Each row is a point. To make a cloud, some directions were put in groups of two or more. Within a group, all points are equally far from the middle, so they leave a hole (a ring in 2 directions, a hollow ball in 3). The other directions are filled evenly. Then the cloud was stretched, turned, moved and blurred a little. Count the holes, and give their numbers of directions, smallest first.

Cloud, 22 rows:
-.40  -.28  -.40
.38  -.43  -.23
-.09  -.16  .39
-.05  -.19  .37
-.40  -.09  .42
.14  -.52  -.04
-.33  -.38  .37
.02  .23  .28
-.23  -.39  .34
-.30  .19  .29
-.54  -.11  -.37
-.08  -.13  -.45
.36  -.34  -.37
-.70  .00  -.30
.18  -.50  -.15
.28  -.39  .17
.21  .40  -.26
-.05  .39  -.01
-.34  -.40  -.36
-.17  -.50  -.28
-.52  .25  .11
-.34  -.05  -.40
Holes: 1 (2)

Cloud, 27 rows:
.17  .17  -.06  -.36
.17  .15  .01  -.39
.52  -.17  -.21  .01
-.03  -.42  -.59  -.04
.03  -.14  -.04  .82
.17  .26  -.41  -.11
.06  -.30  -.05  .86
-.30  .05  -.13  .52
-.21  -.46  .21  .11
.15  -.26  .20  .80
.41  -.09  .10  -.25
.19  -.47  -.43  -.13
.14  .20  .40  -.50
-.07  -.12  -.50  -.48
.14  -.15  .26  .70
.21  -.60  -.46  .07
-.37  -.10  -.11  .36
-.03  .18  .48  .15
-.27  -.27  -.14  .38
-.25  -.40  -.32  -.02
.14  .07  .14  .63
.17  -.20  -.23  -.44
-.21  -.14  .16  .43
.00  .33  .50  -.47
-.07  -.47  -.13  .55
-.23  -.17  .09  .42
.19  .21  .06  -.25
Holes: 1 (2)

Cloud:
.46  -.37  -.14  -.17  -.26  .20
.12  .01  -.01  .62  .61  .16
-.20  .09  .06  .19  .39  -.37
-.29  .10  -.27  -.56  -.18  .17
-.55  -.03  -.14  -.27  .39  .51
.17  -.22  -.17  -.16  -.12  .49
-.03  -.23  -.15  .27  -.42  -.15
-.03  .03  -.17  -.02  .50  .12
.35  .20  -.18  .24  .21  .45
.22  -.09  -.58  .22  -.61  .16
.17  -.55  .40  .11  .19  -.54
-.78  .35  .13  -.11  .50  .51
.42  .19  .06  .28  .03  -.08
.13  .11  -.41  -.09  -.71  .34
.14  -.21  -.37  .00  -.15  -.26
.17  .05  -.33  -.31  -.09  -.02
-.28  .29  -.48  -.29  -.07  .61
.35  -.04  -.32  -.34  .03  .17
.66  -.19  -.29  .30  -.01  -.15
-.48  .06  -.27  .07  .26  .20
.21  -.48  .05  -.28  -.58  -.23
.03  -.35  -.27  .41  .13  .21
.26  -.66  .53  .01  .23  -.49
.46  .03  .06  .15  -.39  .12
.07  .12  -.94  .02  -.28  .66
.62  -.27  -.39  .10  -.59  -.04
.07  .35  -.42  -.01  -.24  .16
-.28  -.04  .14  .07  .35  .01
-.47  -.08  -.10  .18  .44  .16
.51  -.56  -.04  .29  -.07  -.15
.50  -.08  -.14  -.21  -.42  -.07
-.24  .07  .28  -.38  .49  -.16
.11  .48  -.39  .31  .20  .44
-.34  -.25  .11  -.30  .32  -.12
-.09  -.54  -.12  -.37  -.33  .06
.53  -.13  -.03  -.33  -.29  -.21
-.14  .00  -.03  .03  .50  -.17
-.26  .09  .00  .07  .16  .29
.38  -.24  -.05  -.11  .07  -.25
.55  .11  .04  .27  .09  -.38
.16  -.31  -.26  .14  -.40  .36
.36  -.43  -.16  .06  -.36  -.26
.00  .46  -.24  .33  .21  .05
.11  -.56  -.16  -.05  -.26  -.20
.45  -.01  -.09  .00  .23  -.29
-.11  -.11  -.16  .02  -.58  .03
-.15  -.14  -.29  -.35  -.32  -.05
-.02  -.24  -.20  .38  .26  .24
-.21  -.27  -.44  .11  -.20  .25
Holes: 0

Cloud:
-.20  -.40  .37  .36  -.18  -.62  .10  -.28
.06  -.64  .23  .05  -.28  .05  .58  -.15
.31  -.32  -.25  -.05  -.21  .09  .75  .00
-.07  -.16  .26  .23  .27  -.42  .16  .17
.02  .36  -.08  -.07  .44  -.25  -.06  .12
-.02  -.43  .51  -.31  .14  .36  .06  .75
-.04  .14  -.23  -.21  -.08  .03  .65  .21
-.36  -.03  .11  -.04  .22  .27  .14  .22
-.27  -.55  .46  .31  -.11  -.20  -.46  .19
.44  -.26  -.46  .13  -.04  -.01  -.07  .27
.02  -.56  -.56  -.19  .16  .20  .26  .17
-.04  -.36  .50  .41  .14  -.09  -.37  .26
-.13  .18  -.45  .22  .17  .22  -.09  -.19
-.04  -.31  .21  -.47  .16  -.09  -.22  .94
-.06  -.06  -.22  .32  -.18  -.38  -.57  .62
.51  .68  .23  -.33  -.15  .03  -.12  .04
.37  .26  .28  -.38  .12  -.40  .33  .48
.13  -.36  .18  .19  -.37  -.59  .42  -.19
-.54  -.51  .20  .12  -.08  -.21  .13  .30
-.43  -.58  -.26  .26  -.14  .20  .08  -.05
.04  .16  .21  .64  -.16  -.60  .15  -.39
-.08  .21  -.19  .39  -.34  -.17  -.06  .37
.58  .11  -.30  .16  .23  -.06  .24  .08
.02  .03  .14  .13  -.09  -.64  -.72  .36
.10  .55  -.09  -.09  -.05  -.66  .20  -.29
.46  .08  -.09  -.54  -.21  .01  .53  .15
.25  .19  -.13  -.77  .21  .06  .01  .60
-.28  .16  .38  -.32  -.16  -.45  -.42  .26
.33  .10  .24  .32  .19  -.31  -.44  -.01
-.41  -.23  .13  .24  -.25  -.40  .35  .32
.07  -.12  .75  -.05  -.04  .09  .44  -.31
.28  .50  .28  -.37  .06  -.10  -.59  .15
.15  -.38  .13  -.62  .15  .17  -.21  .63
.35  -.12  -.49  -.02  .01  -.52  -.16  .35
.10  -.12  -.54  .44  .07  .25  -.16  .33
.02  .48  .52  .40  -.04  -.29  .27  -.21
.10  -.54  -.08  -.01  -.41  -.69  .05  .41
.51  .44  -.07  .03  .34  .33  -.44  .21
-.37  -.14  .34  -.08  -.39  -.06  -.19  -.05
-.33  -.23  -.24  .14  -.05  -.36  .02  .59
.49  .28  .11  -.45  .18  -.18  .02  .74
.19  .33  .04  -.49  -.15  -.39  -.43  .20
-.06  .04  .22  .33  .42  .37  -.06  .30
.11  .25  .51  -.03  -.23  -.90  -.06  .02
.02  .19  -.31  -.52  .20  .15  -.19  .59
-.01  .41  .70  .17  -.04  -.45  -.13  .29
.06  -.13  -.10  -.09  .28  .45  -.57  .19
-.28  .28  .34  -.02  -.48  -.32  -.32  .10
-.03  .24  .04  .31  -.13  -.45  -.59  -.26
.17  -.34  .17  -.22  .06  .59  -.35  .46
-.07  -.17  -.58  .06  -.33  .08  .30  .14
.40  .71  -.09  .09  -.18  -.09  .16  .17
.07  .30  .26  .00  .35  .72  -.12  -.18
.43  .46  -.47  -.15  .30  -.14  -.08  .39
.03  .55  .16  -.20  .28  -.44  -.27  .06
.21  -.26  -.07  -.06  .15  -.36  .36  -.26
.07  -.24  .27  .35  -.07  .58  -.15  -.21
-.50  -.45  .03  .09  -.46  -.15  -.01  .40
.09  -.04  .63  -.16  -.07  -.18  .04  .76
-.29  -.27  -.14  .28  -.45  .06  -.25  .03
-.09  .48  .31  -.05  -.46  -.77  .21  -.02
.04  -.53  .14  .09  -.34  -.51  .59  .07
.53  .44  .03  .19  .35  -.06  -.20  -.22
.64  .14  -.10  -.06  .25  .16  .15  -.15
-.29  -.10  -.31  -.02  -.38  .06  .13  .08
-.10  -.51  -.04  .05  -.52  -.28  .64  .30
-.36  .08  .37  .18  -.37  .04  -.30  .01
-.14  -.11  .93  -.07  -.22  .07  .10  .19
.16  .78  .27  .00  .09  .17  .32  -.13
.13  .09  .75  .00  -.14  -.32  -.16  .55
.38  .34  -.53  -.27  .35  .10  -.17  .23
.07  .58  .30  -.05  .39  .32  .15  .02
-.49  -.24  .34  .03  -.29  .08  -.21  .15
-.41  -.06  -.20  .16  -.31  -.61  -.28  .09
.21  .52  .08  -.63  -.30  -.28  .02  .24
Holes: 1 (8)

Cloud, 94 rows:
.94  .21  .09  -.40  .32  -.14  -.11  .17  -.36
-.04  -.61  .21  .26  -.05  .30  -.16  -.22  .35
.23  -.60  .35  -.13  .02  -.25  .22  -.32  -.39
.71  -.62  .03  .31  .15  .26  .08  .23  -.23
.60  -.11  .32  -.07  .24  -.31  .34  .23  -.08
-.15  -.23  .57  -.27  -.05  -.31  -.38  .11  .30
.53  -.63  .29  .11  .36  -.19  .03  .16  -.48
.29  -.15  -.07  .43  -.30  .38  -.26  .10  -.34
-.09  -.41  .38  .71  -.20  .28  -.17  .24  .08
-.02  -.10  .15  -.64  -.01  .04  -.03  .22  .36
.47  -.11  .69  -.06  -.47  -.01  -.06  .14  -.63
-.39  .25  .35  -.04  -.22  .30  .13  .45  .11
.12  -.23  -.15  .10  .43  .46  -.30  -.11  .26
.22  -.42  .15  .14  -.10  -.09  -.48  -.19  -.68
.28  -.29  .09  .70  .30  .48  .07  .10  .16
-.09  -.59  .33  .25  .27  .38  .03  -.01  .20
.40  -.19  -.03  .62  .04  .04  .43  -.24  -.04
-.16  -.05  .66  .05  -.05  .38  .17  .23  -.37
.27  .15  .66  -.51  -.08  .22  -.22  .07  -.23
.14  .17  -.09  -.49  .48  .43  -.27  .22  -.32
.04  -.61  .04  -.24  .15  .23  .23  -.12  .10
.02  .06  .30  -.31  -.26  -.55  .14  -.12  -.26
.29  -.24  .21  .14  .37  .32  .07  .36  .44
-.34  -.29  .00  -.24  -.06  .19  -.01  -.27  -.41
.36  -.63  .44  .10  .00  .19  .27  .01  -.42
-.06  -.45  .20  .09  -.33  .39  -.23  .10  -.61
.04  .27  .22  -.11  -.05  .33  -.50  .07  -.22
.08  .19  -.09  -.46  -.52  -.15  -.09  -.07  -.17
.18  -.14  -.16  .21  .63  -.14  -.21  -.18  .26
.04  .30  -.03  -.45  -.08  .37  -.03  .35  .22
.18  -.16  .11  .05  .37  .61  .38  .28  .23
.65  -.29  .28  .05  -.27  -.49  -.43  -.12  -.03
.33  .07  .50  -.25  -.33  -.53  -.04  .33  -.65
.47  -.06  .12  .69  -.27  -.08  -.28  -.35  -.49
-.09  .06  .33  -.85  -.17  -.27  -.14  .32  -.37
-.07  -.53  .19  .34  -.47  -.13  -.49  .13  -.03
.15  -.36  .41  .56  -.60  .08  .34  -.21  -.32
.90  -.39  -.06  .31  .06  -.02  .29  -.12  -.46
.36  .37  -.03  -.51  .15  .15  -.02  -.12  -.30
-.07  -.16  -.08  .35  .51  -.19  -.17  -.06  .15
.15  -.50  -.06  .53  -.45  -.09  .25  .10  -.18
.31  .31  .40  .17  -.49  -.34  -.39  .00  -.34
.07  -.08  .66  -.73  -.02  -.09  -.27  -.01  -.32
-.04  -.30  .13  -.27  -.09  .07  -.60  -.40  -.17
-.07  -.75  .08  -.02  -.33  -.18  .17  -.06  -.15
.27  -.05  .49  -.27  .02  .22  .16  -.24  -.22
.23  -.42  .07  .40  -.34  -.10  -.28  .25  .07
.57  -.25  -.05  -.08  .04  -.65  -.20  -.34  -.68
-.21  .28  .34  -.31  .22  -.24  -.31  -.25  -.08
.59  .20  -.09  .15  -.02  .14  -.25  .41  -.26
-.03  .30  -.09  .02  .30  -.25  -.41  .01  .20
-.42  -.27  .52  .13  -.67  -.21  .06  -.14  -.13
.13  -.10  -.11  .02  .48  .24  .29  .05  .37
.00  .20  .45  .43  .11  .17  -.45  .34  .03
-.12  -.60  .26  .23  -.09  .19  -.45  -.16  .20
-.09  -.08  .69  -.47  -.58  -.01  -.30  -.07  -.06
-.28  .18  .08  -.33  .09  -.39  -.41  -.07  .21
.44  .03  .30  -.18  .58  -.40  .00  -.11  .01
-.22  .27  .08  -.43  .14  .45  -.15  .15  -.34
-.16  -.38  .20  -.53  .02  -.08  .13  .11  -.03
.35  -.35  .09  .19  .76  .22  -.18  .19  .24
-.05  -.59  .18  .23  -.54  .33  .03  .29  -.21
.00  -.64  .34  .20  .25  -.19  .02  .11  -.05
.84  -.01  .10  .07  -.11  .00  .07  -.26  -.56
.80  -.73  .14  .50  -.19  -.10  -.02  -.16  -.38
.02  -.37  .51  -.58  .18  .16  .13  .27  -.27
-.26  -.14  .25  -.34  -.48  .05  -.16  .37  -.52
-.11  -.19  .14  .31  -.61  .19  .21  -.06  -.62
.38  -.61  .15  -.14  -.27  .01  -.44  -.01  -.25
-.06  -.35  .05  -.16  .08  .52  .18  -.27  -.26
.27  .08  .07  .57  .18  -.01  .33  .03  -.31
.27  -.08  -.02  .50  -.35  -.03  .41  -.19  -.54
-.45  -.13  .25  .34  .42  .44  -.27  .57  .08
-.02  .17  .07  -.10  -.43  -.17  .07  -.22  -.64
.35  -.33  .30  .26  .58  -.26  -.16  -.14  -.11
-.48  -.37  .41  -.14  -.03  .46  -.30  .51  .12
.07  .23  -.22  .20  .03  -.10  -.29  -.11  .28
-.22  -.31  .11  .75  -.27  .40  -.08  .11  .10
-.03  .05  .22  -.26  .45  .58  .03  .12  .41
-.14  -.24  .30  -.35  -.78  .09  -.15  -.11  .05
.42  .40  .10  -.32  .52  -.28  -.29  -.14  -.05
.54  .06  .05  .41  .42  .10  .39  .33  -.07
-.48  -.01  .24  -.20  .32  .40  .09  .12  -.12
.21  -.40  .57  .33  .04  -.17  -.37  .52  -.10
.16  .03  .71  -.51  -.19  -.13  -.21  .15  .23
.03  -.28  .41  -.11  -.38  -.23  -.45  -.05  .32
.10  .48  .01  -.29  -.21  -.09  -.17  -.27  -.26
.13  .14  .51  .23  .08  .03  -.59  .27  -.29
.53  .27  .39  -.57  -.08  -.17  .13  .07  -.09
.63  .15  .00  -.26  -.36  -.02  -.10  .11  -.39
.62  -.68  .00  .48  -.15  .22  .18  -.41  -.60
.27  -.54  .31  .76  -.48  -.13  .01  .16  -.33
-.15  -.43  .30  .21  .17  -.20  -.04  .43  .00
-.61  .23  .27  .01  -.04  .25  -.19  .07  .14
Holes: 2 (4, 4)
